Every row gives one point. Any point is a mix of the corners, with weights that add up to 1. It lies inside the corners' shape when no weight is negative. Is each point inside? If not, which corners have a negative weight?

Corners:
(1): [3.7 5.3]
(2): [-0.5 -2.2]
(3): [-2.3 -0.8]
Points:
[-1.5  0.3] -> outside (2)
[-0.6 -1.7] -> inside
[-4.3 -4.5] -> outside (1)
[ 0.9 -0.2] -> outside (3)
[2.4 2.0] -> outside (3)
[3.1 5.2] -> outside (2)
[ 0.5 -0.2] -> inside
[-2.2 -2.3] -> outside (1)

Corners:
(1): [-2.0  2.1  4.7  0.5 -4.5  2.4]
(2): [ 2.6  1.0  3.3 -0.3  4.1 -0.6]
(3): [ 5.8  3.2  3.9 -0.5 -0.4  1.4]
(4): [  0.2   2.2 -10.7  -1.4   1.9  -4.3]
(5): [ 1.1 -5.8 -3.8 -0.1  2.8  3.1]
(6): [ 3.3 -0.5  1.8  4.3 -0.3 -0.1]
(7): [-2.2 -4.9 -0.2 -2.6 -7.7  0.2]
Points:
[ 2.1  2.1  2.1 -0.2 -2.9 -0.7] -> outside (5)
[ 2.7 -0.2  0.3 -0.3  1.3  0.8] -> inside
[ 3.8  1.7  2.2 -0.4 -0.2  0.6] -> inside
[ 0.8  0.4 -6.1 -0.7  1.0 -1.8] -> inside
[ 1.7 -0.5 -0.4  0.2 -1.6 -0.2] -> inside
[-0.5 -2.8 -4.1 -1.5 -1.1  1.8] -> outside (2, 6)
[ 3.0 -1.3 -1.0  0.0  2.7 -0.3] -> outside (1)
[ 2.0  1.0  0.3  0.5 -1.6  0.4] -> outside (2)
[ 1.6 -0.9  3.6 -1.2 -1.6  1.4] -> outside (4, 6)

Corners:
(1): [-2.4  0.5 -0.9  0.4  1.0  2.1 -2.1  6.7  0.2  3.6  0.7]
(2): [-1.3 -0.9  2.0  8.8  0.3  0.7 -2.8 -0.4 -1.3  0.9 -4.3]
(3): [ 0.1 -2.3 -5.1 -5.1  6.4 -2.1 -1.5 -0.7 -1.0 -1.9  3.9]
(4): [-0.7  0.2  2.5 -0.1  1.8  4.7 -2.0 -1.2  4.1 -1.7 -3.3]
(5): [-1.3 -2.2  4.8 -1.6  2.5  1.2  3.1 10.2 -2.1  1.9  0.8]
(6): [ 2.5 -2.0  3.2  1.7  0.8  3.2 -3.2 -4.6 -2.8  3.0  0.5]
(7): [-3.0 -1.1 -2.1 -5.8  0.3 -1.8 -4.5 -1.4 -2.7 -1.2  4.7]
(8): [ 4.4  2.1  3.0  2.5 -3.4  1.7 -0.8 -0.7 -1.5 -0.9 -2.9]
(9): [-5.0  2.2 -0.9 -3.6  3.9 -0.4  3.1  7.7 -0.9  2.9 -0.1]
(10): [ 2.5 -0.9  3.1  3.2  0.7 -1.2 -7.0 -4.2  0.9  3.9 -3.5]
(11): [ 2.0 -4.2  2.6  3.5 -3.8  1.4  0.4  0.0 -0.6  4.9 -4.6]
(12): [-0.9 -0.9 -2.3 -4.3  2.8 -4.2 -0.2 -1.6 -0.3 -1.5  8.9]
Points:
[-2.0 -1.4 -0.1 -3.1  2.3  0.4 -1.0  2.8  0.7  1.2  1.2] -> outside (2, 6, 8)
[-1.5 -0.2  1.0  2.5  1.4  0.5 -1.1  1.6 -1.0  1.6 -1.6] -> inside
[ 0.6 -0.3  1.7 -0.2 -0.4  0.5 -1.4  1.9 -1.2  2.6  0.6] -> outside (2, 3, 4)
[-0.6 -0.6  1.9 -0.3  0.0  0.6 -1.7  1.0 -1.1  1.3  0.7] -> outside (3)
[-1.1 -2.1  0.5 -0.2  2.1  0.5 -2.8  1.0  1.2  1.0 -0.1] -> outside (6, 8, 9)
[-0.2 -0.3  0.8 -0.3  1.6  0.4 -2.6  0.4 -0.3  1.0  0.6] -> outside (11)
[-0.8 -0.3 -0.3 -0.5  1.6  0.7 -1.4  2.4 -0.6  1.4  0.4] -> inside
[ 0.4 -0.8  4.6  2.2 -2.1  3.6 -1.1  4.0 -0.3  5.3 -5.5] -> outside (2, 3, 12)

Corners:
(1): [-1.2  8.1  3.6  0.5 -5.2  0.7  5.5 -1.3 -0.2  1.3 -0.2  4.2  4.0  1.3
 -6.8 -1.2 -2.1  1.1]
(2): [-2.8  1.8  1.3 -1.8 -1.3  0.7  1.1  1.0 -4.8  0.7 -2.1 -0.5  3.4 -3.0
 -2.2 -0.8 -2.9  4.8]
(3): [-0.6  3.2  2.0 -2.0  0.7  0.5 -4.3  3.0 -2.0  0.5 -0.5 -0.8 -0.3 -3.9
 -1.9  3.0 -1.2 -1.2]
(4): [-0.9  2.9 -3.9 -1.0  1.2  0.8  0.7  3.3 -6.3  4.2 -4.3  2.2  1.0 -2.0
 -2.6  0.5 -5.8 -1.2]
(5): [ 1.8  2.2  1.1  0.5 -1.1 -2.7  2.2  6.9 -4.6  4.0 -0.5  3.3  2.1 -2.2
 -4.9 -1.8 -0.9  1.1]
(6): [ 1.5 -5.1 -2.7 -0.9  3.0  3.2 -1.8 -0.3 -0.5 -2.2  3.3  0.0  1.3 -6.5
  1.4  3.3 -2.3 -2.0]
(7): [ 0.3  3.7  3.1  1.8 -1.7 -2.1  3.7 -2.6 -2.7  2.6  6.4  0.1 -1.1  7.8
 -1.7 -3.6 -0.8  0.8]
(8): [ 3.4 -2.9  2.2 -1.9  2.6  1.2 -1.4  3.9 -3.3 -0.6 -3.0 -1.0  4.7 -1.1
 -3.7  3.3 -4.6 -1.7]
(9): [-1.2 -1.4 -4.2 -3.2 -2.0  1.3 -1.5  0.4 -4.6 -0.6 -1.6  0.3  1.1 -2.2
 -5.2  4.6  0.7 -0.7]
(10): [ 1.3 -4.4 -7.1  0.5  0.5  5.4 -0.6 -3.0  4.0 -2.0  0.4 -4.5 -3.4 -1.3
  1.4 -0.8  2.2 -1.4]
(11): [ 1.9 -1.8 -4.1  3.2 -0.9  4.3 -3.1 -3.5  1.4 -0.2  2.6 -3.1  2.2  1.8
  1.6  3.7  2.5  0.5]
(12): [ 5.9 -1.0 -1.1 -0.2  2.6  7.3 -0.9 -2.6  0.0 -2.7  0.0 -0.2 -1.9  0.2
  2.0  0.5  1.0 -0.2]
(13): [ 3.4 -3.4 -6.7  2.2  3.1  2.1  1.5  0.0  1.2 -7.2  4.2 -3.2 -1.2 -0.1
  4.9  3.0  1.8 -0.8]
(14): [ 1.5  4.3  3.7  1.4 -3.9 -1.8  6.7 -3.6 -2.6  0.2  0.4 -0.2 -1.9  3.4
  3.9 -0.8  2.9 -4.7]
(15): [-0.6 -4.4 -2.8  5.6  0.7  2.9 -3.0 -7.1  2.2 -5.5  1.3 -2.2 -2.1 -2.7
  0.0  0.8  2.5  0.3]
(16): [ 4.2  2.0 -2.4 -0.5 -3.6 -2.7 -3.1  2.1 -4.0  0.6 -1.6  0.3  2.3 -3.1
 -1.2 -1.3 -4.2  0.8]
(17): [ 3.2 -1.2 -4.0  1.7  5.1  3.1  2.0 -4.7  1.4 -3.1  4.0 -4.6  1.8 -0.7
 -0.4 -1.6  4.7 -2.1]
(18): [-1.9  3.9  1.9  0.8 -0.7 -4.8  3.8 -6.0  0.8  2.1  1.1  3.6  1.9  4.1
 -0.4 -4.5  0.8  4.9]
(19): [ 3.6 -2.5 -3.8  0.8  3.0  3.8  0.9 -5.6  1.3 -2.1  1.4 -4.6 -2.0 -2.2
  0.4  5.1 -0.1  2.6]
Points:
[ 1.1  0.3 -0.8  0.1 -0.9  0.7  0.2 -1.2 -0.9 -0.8  1.1 -0.3  0.9 -0.8
 -1.5  0.6  0.3  0.6] -> outside (4)
[ 0.6 -0.3 -1.6  1.0  0.1  2.1  2.3 -1.8 -1.0 -0.7  0.7 -0.1  0.6  0.4
 -0.2  1.1 -0.3  0.5] -> outside (3, 16, 17)
[ 1.6 -1.0 -1.6  0.3  1.4  1.8  0.2 -1.4 -0.9 -1.0  2.1 -0.9  0.8 -1.4
 -0.3  0.7 -0.2 -0.8] -> inside
[ 0.8  3.3 -1.0 -0.8 -0.5  0.5  1.5  1.0 -2.8  0.3 -1.0  1.7  2.3 -2.4
 -1.2  1.3 -1.2  0.7] -> outside (7, 8, 10, 15)
[ 1.3  0.7 -0.7  0.5 -0.1  0.2  1.1  0.7 -1.9  0.8  1.0  0.0  0.7 -0.4
 -2.0 -0.5 -0.1  0.1] -> inside
[-0.9  3.8  3.0 -1.5 -0.6  1.3  3.6  0.7 -2.8  1.2 -1.6  0.0  3.2  3.3
 -3.0 -0.6 -0.8  0.1] -> outside (5, 6, 15, 16, 19)
